Rows are points. The points of each table are mixes of a few directions, plus a little noise. Count the directions of each table, and those that both share. Where both have some left over, give the other angles between the two spaces (their principal angles), to ten degrees, smallest first.

First (5 x 3):
[[-0.07  0.00  0.04]
 [ 1.02  0.46 -0.56]
 [ 2.73  1.26 -1.54]
 [-0.79 -0.37  0.45]
 [-2.89 -1.34  1.64]]
Second (6 x 3):
[[ 0.12 -2.56 -1.16]
 [-0.15  0.96  0.20]
 [-1.38  0.99 -2.50]
 [ 0.64  1.76  2.37]
 [ 0.74  0.07  1.67]
 [ 0.04 -1.20 -0.57]]
Directions: first 1, second 2, shared 0; angles 80

First (8 x 4):
[[ 0.26 -0.02 -0.16  0.44]
 [-1.15 -0.36  1.79  0.28]
 [-0.54 -0.61  1.40  1.81]
 [ 0.45  0.02  1.28  1.73]
 [ 0.12  0.32 -0.36 -0.89]
 [ 0.69  0.07 -3.39 -1.56]
 [ 0.87  0.90  2.46  1.09]
 [-0.68 -0.28 -2.99 -2.80]]
Second (6 x 4):
[[-0.22 -0.24 -0.70 -0.34]
 [ 0.41 -0.33 -1.27  0.59]
 [ 1.87 -0.34 -2.04  2.75]
 [ 0.35 -0.15 -0.60  0.47]
 [-0.47  0.50  2.04 -0.69]
 [-1.91  0.49  2.64 -2.78]]
Directions: first 3, second 2, shared 2

First (6 x 6):
[[-2.92  0.57 -0.72 -0.76  1.40  3.82]
 [ 1.49 -0.25  0.37  0.41 -0.71 -1.94]
 [-1.47 -1.99  0.47 -1.10 -1.23 -0.09]
 [ 0.66 -1.17  0.51 -0.14 -1.22 -1.75]
 [ 2.36  1.98 -0.30  1.36  0.98 -0.93]
 [-0.09  0.83 -0.31  0.23  0.75  0.90]]
Second (7 x 6):
[[ 1.02  2.19 -0.58  1.01  1.54  0.74]
 [-0.63 -1.36  0.35 -0.63 -0.95 -0.45]
 [ 0.63  1.33 -0.34  0.61  0.92  0.45]
 [ 0.74  1.55 -0.42  0.71  1.10  0.52]
 [-2.21 -4.64  1.22 -2.17 -3.25 -1.55]
 [ 0.75  1.60 -0.44  0.76  1.15  0.54]
 [-0.32 -0.70  0.17 -0.31 -0.49 -0.24]]
Directions: first 2, second 1, shared 1

First (9 x 8):
[[ 1.94 -0.72 -0.04 -2.80  1.28  0.28  0.71 -1.62]
 [ 1.79 -0.68 -0.04 -2.59  1.18  0.26  0.65 -1.52]
 [-1.32  0.49  0.03  1.88 -0.88 -0.19 -0.46  1.11]
 [ 1.04 -0.41 -0.02 -1.51  0.69  0.17  0.36 -0.87]
 [ 0.46 -0.18  0.00 -0.66  0.29  0.06  0.16 -0.40]
 [ 1.59 -0.62 -0.04 -2.26  1.02  0.25  0.55 -1.31]
 [-2.70  1.02  0.04  3.86 -1.74 -0.39 -0.97  2.24]
 [-2.99  1.11  0.03  4.29 -1.95 -0.44 -1.08  2.49]
 [ 0.15 -0.05  0.01 -0.18  0.07  0.02  0.06 -0.11]]
Second (9 x 8):
[[ 3.08 -2.10  2.20 -2.25  1.79  0.25  0.56  1.41]
 [-0.20  0.14 -0.14  0.16 -0.10  0.00 -0.04 -0.11]
 [-0.15  0.11 -0.08  0.13 -0.07 -0.01  0.00 -0.05]
 [-0.50  0.31 -0.36  0.36 -0.27 -0.04 -0.09 -0.20]
 [-2.18  1.49 -1.53  1.60 -1.29 -0.20 -0.38 -0.98]
 [ 1.04 -0.71  0.72 -0.74  0.56  0.10  0.16  0.43]
 [ 1.20 -0.82  0.84 -0.91  0.74  0.10  0.22  0.59]
 [-4.44  3.03 -3.14  3.30 -2.60 -0.36 -0.80 -1.98]
 [ 2.17 -1.53  1.55 -1.57  1.29  0.16  0.38  1.01]]
Directions: first 1, second 1, shared 0; angles 50
